Each wall is flat, endless, passes through zero and stands at right angles to its row. A trip goes straight from one point to another. Which walls does it cross, in order?

Walls:
(1): [-10  -1  -3]
(2): [-50  -1 -23]
(3): [25 12 31]
(4): [-37   8   7]
(5): [-12 -24 -36]
(6): [-20 -14  44]
(7): [ 7 28  9]
Trips:
[ 67  64 -16] to [ 72 -37  -8] -> 7, 5
[ 81 -16 -45] to [32  8 49] -> 7, 5, 6
[-40  31 -11] to [  43   11 -108] -> 4, 7, 1
[ 40 -28 -39] to [34 30  8] -> 3, 7, 5

Walls:
(1): [ 22  37  -3 -68  -6  58  18  52  16 -58  -3  17]
(2): [-34  87 -22  48  34 -70 -37  21 -33  10 -49 -59]
(3): [33 20 -4 13 -9 -1 34 32 23 39 -4 61]
(4): [ 19 -17  44 -23  21 -29 -23  -5  12  30  19 -30]
(5): [-38 -21 -44  23 -29  30  45   0 -77  45 -21  15]
Trips:
[ 24 -29  10 -37  45  59   8  -2 -38  21 -72 -43] to [-28  -5  34  92  16  -5  30  -2  12   2  56 -59] -> 2, 1, 5
[ 24 -31  20 -40  60 -22  38 -25  21 -17 -16   0] to [  7 -39 -14  70  -3  62  27  77  16 -39  23  15] -> 3, 4, 5
[  3  14 -44 -48  67  -2 -25  -3  13  11  -5 -22] to [-25  -3  36  14  24  17 -72  27  11  31  39  30] -> 1, 3, 2
[ 56  -4  33  46 -41  31   1   4 -46 -55  18  21] to [ -2   0 -32 -16  86  -4  60  14 -24   6  16   0] -> 2

Walls:
(1): [ 31 -10 -17  60  -8   2  -5 -11   0 -45  32 -25   2  22  43   1  36 -12
   8   4   8  46  47   4   9  35 -20   1 -62 -15 -20 -33 -12 -23 -32 -21
 -20  26 -49 -32  51 -29  35 -61  14  77  33  -6]
(2): [ 14 -42  21 -22 -33  27 -29 -28 -35  63   9  28 -51  11 -51  51  51 -13
  -9   8 -19 -41 -40  -8  46   0  -5  -4 -32  30  64 -34 -12   3  -8 -31
 -64  23  13  66 -62   2   7 -83  22 -57 -22 -12]
(3): [-32 -49 -21 -66  19 -71 -31  -2  -4 -13 -77  18 -22  29 -54  -8  36 -11
 -41   8  -2  63 -23  -6  22   4 -56 -36  15 -25 -50  -6  53 -25  18  22
   3  21 -13   8  31 -33  56 -28  15  31  16 -18]
(4): [  7   3  53  14  -7  66 -23 -16  44  -9 -22  28  -6 -42  24 -68 -21  -3
 -49  10  40 -28   8 -19  32  54  68   2 -17 -12   9   2 -75 -25 -26   9
 -61  38  36  72 -23 -11   4   6 -40 -27  19  23]
(5): [ -4  37  -6  24 -22  17 -36  36 -21  34 -11 -84  52 -29  36 -18 -28  12
 -44  -8  -4 -29  68  13 -30   0 -15  28  17  -4   7  26  53 -36 -22 -75
  38   5   1 -27  21 -26 -56 -18   8  33  22  41]
(6): [ 19  44   3   2 -62  36  -6 -10 -50 -21  49  51 -54  16   7  80 -21 -34
  -5  -2  12  -3 -64 -40  26  33  -7  57  13   6 -40  -3  -2 -33 -41 -34
 -39 -15  32 -10  21  52  25 -28   5  29 -12  -1]
(7): [ 28   8  34 -27  10  30   3   2 -42 -27 -65  10 -16 -20  45 -39   7 -20
  29  22 -31  60  74  -3 -18 -13  33  -4  50  19  49 -45 -48 -47  93  44
 -28 -77  20 -13  19  -4  17  48  21  63  17 -42]
(8): [-46  13  31 -13 -29 -22 -34 -22 -48 -24 -27  18 -35  15 -60  12 -12  -3
  25 -21  -2 -15  13 -60 -14 -51   7   7 -11  -6 -10  27 -20  -8 -37 -38
 -26  68  12  58  -1  40 -23 -50 -20 -48 -56  -1]
Trips:
[ 21 -17 -41   8 -34  27 -26  15 -33  43  19 -61 -51  14 -26 -15 -20 -10
   3  78   4  37  17  24  16 -47 -35 -10 -48  44  34  -3 -36  74 -22 -21
  43 -16 -56  -7  -4 -12 -84  11  19  11  16  44] to [-121  -58   63   12  -31  -34   51   86  -16   37  -15   21   10   29
  -83   17    3   -5   -3  -34  -14  -39   52   16  -27  -52  -69  -45
   18    7   27  -23   -4   -8   19  -28   50  -43   32   23   39  -16
   -2  -17   23  -16   -5   16] -> 8, 1, 3
[ 74 -15   0 -16   2 -22  20 -36  37  -2 -25 -11   0 -48  25  37   3  19
  11  17  19 -15  13 -77   0  12  14 -39  15  39  -3   6   3 -57 -23  47
 -18 -41  23  -5 -40 -23  39  62  20  69   2 -15] to [-34 -26 -26  -2 -39 -24 -26 -64 -31  10  25 -25  -8  10  82 -28 -21 -31
   5   9 -33  22  36  10 -53  68 -56   7  17 -39 -54  49  31  25  -1  42
 -46  11   4 -39 -26  -3  17 -52  60  28 -30 -60] -> 4, 5
[-35  38  21  -8  37  42  18   6  91  52 -43 -19  -3   7  43  32  16  -5
  39   6   1 -59 -46  15  10 -17 -17   3  10 -44  -6  59  -9  13 -42  62
 -44 -10  50  -4 -34 -38   6   6 -58  33 -15 -34] to [  5 -73  56 -31  28  -8   4 -63 -38   7 -32  21  -7 -21  70   7  -4  -7
 -52  36  19 -31 -21  15 -27  23  64 -36  66  18  17 -58 -12  22  -4 -24
  28  28  50  44 -44 -16  30 -12 -22 -18  37  35] -> 2, 7, 3

Walls:
(1): [  5  26 -15 -24 -12 -29  -9  21  42  48 -46   3  23  47 -65  21  49  30
  16  20 -11 -22 -16   2   9  22  23   5 -23  24 -41 -24  14 -21  19 -40
 -49  29  60   0  50 -95 -23   9  30 -47 -40  13]
(2): [ 52  16  -5  12  20  -3  -7  39  -5  -8  19  18 -80  27  76  52  45  30
  29  15 -37 -31  31  44 -19  37 -26  35  61 -23  -2 -21  17 -31  20  -4
 -46   1   9 -52  57   6 -15  15 -14  10 -17  89]
(3): [ 67   5  38  39  52 -10  34 -12 -38  -9 -22  23 -14 -15  36  34  25   8
  -9 -30 -47  -7  21   3 -27   5  13 -65 -44 -46  35  19  47 -54  48 -26
   4 -41   1  14 -53 -85  15 -86 -27 -54  -8  19]
(4): [ 61  24 -10 -10  29  20   4  29  -6 -16 -12  -6  12  -2 -73 -15 -30 -53
 -11 -12  17 -48 -13  51  51  44  25   7  23 -21  51   5  -4 -11 -42  -8
 -75  19 108 -46 -50  35  57   8 -52 -22 -58   8]
(5): [-25  -4  -1 -34   5  -1  41 -22  -6 -29 -51  34 -31  10 -31  -8   8 -66
 -48 -23  38 -16   6  57  -3 -89 -22  10 -11  39 -47  47 -70 -40   4  64
 -16 -48  17 -47  83  -4 -19 -57  33 -22  37  35]
(6): [  3   5  22 -12   4  28  20 -20   8 -17  -1  16  15  39   4  64 -71  50
  29 -21  48 -28 -13 -30 -38  22 -21  -3   2 -55  15  -1 -29 -50  30 -24
  26  -9  27  -6 -39   2  93 -19   4  -3 -81 -37]
Trips:
[-17 -64  42 -14 -34 -49  -2  35 -64   3 -18  19 -12 -78  47  20 -45 -25
  43 -19  -2 -77  48 -10  56  47 -35  42  52  -5 -36  28 -10 -57 -82  28
 -29 -57  42  20 -16 -15  30 -21  23  -8 -37   4] to [ 17 -35  71  26  74 -16 -42  -7 -14  13  23  35  -7  29   1   9  26 -10
 -33   2  -1  58 -46  18  -9 -16  15  50  58  -1  69  95 -17 -11  26 -45
  14 -81  36   3   6 -18   3 -40  50  -9 -18  48] -> none
[ 75 -68 -28  17  -4  -7 -42  -8 -29 -28   6  21  11  37  22  26  -5  78
  73 -33   0  11  62  85  59  30  31 -14 -47  76   6  11 -48  33   1 -60
 -16  42  23  20  13 -55  11 -33  51 -36  -2  14] to [-14 -11 -26 -11  50 -10  -8  22  12 -13  59   8 -38 -66   1 -24 -11   6
 -14  78 -21 -13  15   3  22 -37  -2 -37  10   4 -13   8 -73   6  20  58
 -36  44  -8 -33   4  30  54 -13 -13  -6 -53 -38] -> 5, 3, 1
[ -10  -86  -17   -5   51   28   43   22  -53  -13    6  -11  -33  -72
   37  -25  -29    7  -45   23   54  -51   -9   33  -23   35   -6    9
  -37   17   11  -22   41  -30 -106   28  -30  -36   38   11  -16  -32
  -46   33  -21   78    8   36] to [ 25  55  42 -15  17  32  23  15  58 -42 -11   3  10  39 -15 -37  23 -11
  43  -2 -83   6  10 -12 -70  82 -13  34   1  51  12  17  28 -14  35  42
 -14 -36 -12  75 -37 -52 -43 -40 -56 -10  12  18] -> 3, 5, 1, 4
[-60  15   1   2  18 -22  -1 -77 -14  13  12 -13  34  37 -22  39 -37 -11
  13  14  -8 -36  28 -67 -28   2  59  26  39  73  32  11   6 -26  20 -91
  15  -5 -44  -4 -13  24  75  78  27  45  22  -4] to [ -28   17   43   13   38   16 -116  -56  -16   20   -1   -1  -61  -47
  -14   -9  -14   17  -28  -26  -54   24    8   -5   14    7  -53  -13
  -27   48  -16   54    8  -18   36   18   77    4  -32  -16   15   19
  -13  -21   72   10   28   -5] -> 6, 5, 3
[-35 -20  -8  37   3  27 -63 -24  24  23 -44  92 -26 -18 -47 -24  26  -8
 -35  17  -5  31  32 -32 -54  10 -34  32  47  -3 -57  -8   9  12 -11  48
  -9 -43  21 -15  34   7  14  12  29 -60 -24  -7] to [ 61 -24  11 -16  15 -34 -27  -2   4   2 -33  -5  17 -17 108 -11 -19   2
 -11  29 -15 -45 -12  -6   3  14  31  55  17  19 -44 -13  -8  36  51  17
   0 -14  78 -12  33   2 -51 -50 -36  10  11 -27] -> 3
[-20  42 -43 -36  -2 -30 -17 -37  21  -2 -47 -15  50  50  22  39 -31 -83
  -6 -10  74  55  59 -18  -8  -9   2  69  18  38  12  -6 -42 -34  52 -13
  12 -14  84 -10 -13  32   0 -45  41  33 -60  -3] to [ 46  32  26 -63   6  18  66   9 -79 -22 -51 -34 -34 -13 -18 -26 -12  20
  45  13 -32  17 -15  28  24  31  27 -85 -44 -25  13  11 -12 -34  55  22
  18 -33 -49  45 -33 -34  20  73  29  44  52  10] -> 3, 1, 4, 5

Walls:
(1): [ 20  43 -40   7 -25  53 -77 -17 -48  52 -18  77  65 -56 -15  -5   2  12
   0  59  74 -51 -10  16 -12 -31   8 -33 -78  53  16  17 -16 -10 -14  12
 -41  18   2   3  52  -1  28   3 -35 -15  21   6]
(2): [-31  -7  34 -13  23  37  29  41   9  11  23 -43  20 -15 -73 -44   2  -4
  35  14  38 -29  20 -18 -26  75 -28 -43   0 -13  39 -44 -57 -24 -37 -59
  11 -12  82  47  24  12   5  72   9 -13 -25 -37]
(3): [ 40  34 -27 -18  -6 -10  -6  14 -22  40   2   6  26 -36 -37 -36   8 -18
  21  -3  -1 -79 -49  -9  19  59  26 -46  15  32  -8  -9 -32 -33   9  27
  16  23  76  12 -33  -7  47 -10 -13 -11 -22 -73]
(4): [-45  94   5   6 -24  22  -9  -6  19  18 -14   5 -15  21 -23  24 -33   8
  48  16  41  24 -29  15  -7 -14   8  35  -8  34 107  25  23  68  31  90
  32  47  30  11  25 -19 -46  32  14  -6  22   4]
(5): [ 23  61  27 -40  23 -18   2 -77  32  10 -11 -42 -30  -7   8  11  19   4
 -36  16   1  46 -68 -16  12 -29  40  10 -36  26  60 -66  18  54  36  64
 -29 -37 -62  41  25  21 -36 -25  29   3 -27   3]
(6): [ 13  12 -28  20  39 -32  30  24  80 -13 -15 -37  -2 -22  41 -32  14  21
 -22 -58  20 -26  15 -42  40  32 -11 -15 -87  -2   5  26   8 -17  14 -32
  24  20   5 -60   0 -37  11  -5  37   1  -5 -20]
Trips:
[ -16  -52   -9   30    8   -6   -6   -6   40  -22    0   39   -4   43
  -45  -51    6   -5  -33   27  -21  -23  -42  -28  -44   34    9   -2
  -48  -33   25   17   33   19    7   13  -32  -41   21   27  -42  -70
   95  -44  -13  -54 -110   -5] to [ 20 -11 -98  62 -62  19 -34  -9  38  61  10  33  41  33   5  12  -1  -3
   4 -28  15  36  -5   2   1   5 -16 -36   6  -9 -30  31  97 -48 -38 -74
   7  14 -28 -24 -44 -46 -68  22  80 -59 -20  21] -> 5, 1, 2, 3
[ -6 -37  17  36 -48 -69 -27 -70 -18 -59  18  23  48  30  -1   7 -18  -4
  26  -8 -12  41   8  81 -89 -37   3 -24  58  62  35   5  11 -11   5 -30
 -41  36 -26 -36   7  12   2   5 -99  -3  32  53] to [  9  19  15  18 -38  31  70  -6 -31  73  21 -10  85  -2 -22   7  -3 -51
 -10  28 -35 -22  -4  55 -25 -18  36  15 -12  21  -4  59 -19 -35 -10  -6
  13   6  17 -21   5 -27  -8  -6  48 -28 -33  17] -> 3, 2
[ 43  13 -39  12  -7 -17  -7  49  -8  48   6 -29  29  15  -9   7 -44 -24
 -34  70   3   3  18  26  26 -40  79 -33  -4  32  -1   4  -6  35  17  43
 -44 -59 -42  35 -24  -6 -26 -64 -62   3 -61 -30] to [ 44 -80  38  53  35 -27  36  11  17 -14  48 -66  -8  27  17  48  38 -41
  22   6 101 -21   8  15 -12 -38  42  17 -14  13  14  -1 -51  71 -10  -1
   7  27  24  57  46  20 -63  23 -19 -60  49 -56] -> 4, 2, 3, 1
[ 17 -52  33  11  -8 -49 -22  -7  -3 -11  40 -22  -2  27  25   7 -18  46
 -77  74  24  13  27 120 -71 -10  11 -19 -28  33 -35 -29  55 -46  27  36
 -15 -21 -70 -41 -35  85  -3 -13 -14  41  -5   3] to [  42   53   12   38    5   29   68   25  -11   25  -27  -23  -15  -66
  -20  -22 -100   10   38   15  -38  -60   23   34   17  -10  -11  -22
   53    8  -36  -38  -41  -47   44   35  -34   35   39  -11   25   53
   20  -11   24   22    7   -7] -> 3, 5, 2
[  2 -16  24 -33  51 -18  32  46 107 -31   8  -1 -18  26 -28 -37 -53  34
  -2 -21  17 -23 -37  10 -14   8 -31  10  -8 -19  58 111  55  17 -40  30
  55  26 -11 -37  21  -5 -10  29 -25 -25 -41   0] to [-13  10 -40 -20  24   8 -17  24  23 -19 -41 -35  -4  40 -17  11  14  49
  47 -64  -7  62 -82 -31  -7  55 -35  35 -40  45 -36  26 -13 -37   6  91
  -1  23 -68 -25  -7  -7  57  -5  -6  11  18  31] -> 2, 5
[  4 113 -10 -55  30  -8 -10   0  29  48 -44  76  17 -62  16  -9  44  13
   1 -48   5  -1   2  48  19 -16 -28  -3  24 -15  82  -7 -19  15  43  58
  21  23  14 -70  12 -27  37  15   3  10 -72   0] to [-18  28 -31 -40  28 -12  13 -42  40  28 -14 -27  27  74  17  14  -4  36
 -40   2 -18 -49  38  -3 -63  79  19  15  -4  38  11   3  21 -21 -45  21
   8  39 -23  14 -43  67  16  83  24 -20 -10   9] -> 2, 1
[-30  -1  83  -1 -29   8  37 -60 -32  55 -15 -25   8  20 -33 -19 -42 -30
  15 -45  30  11  13  21  -7 -30  18 -11  42  -2 -32  11 -37  -4 -13 -10
   4 -22 -16  18 -21  49  24  50  53  69 -34 -47] to [-11 -29 -29  14 -33 -11  -6 -80   4  24 -65   5 -17  40 -44 -21  54  11
   5 -33 -19  -7  83  45   7 -60 -22  -3  39  -5 -11 -17 -47 -29  22  16
 -75  54 -18 -11   8  -6 -79  73 -35  19 -21  -9] -> 3, 5, 2, 1
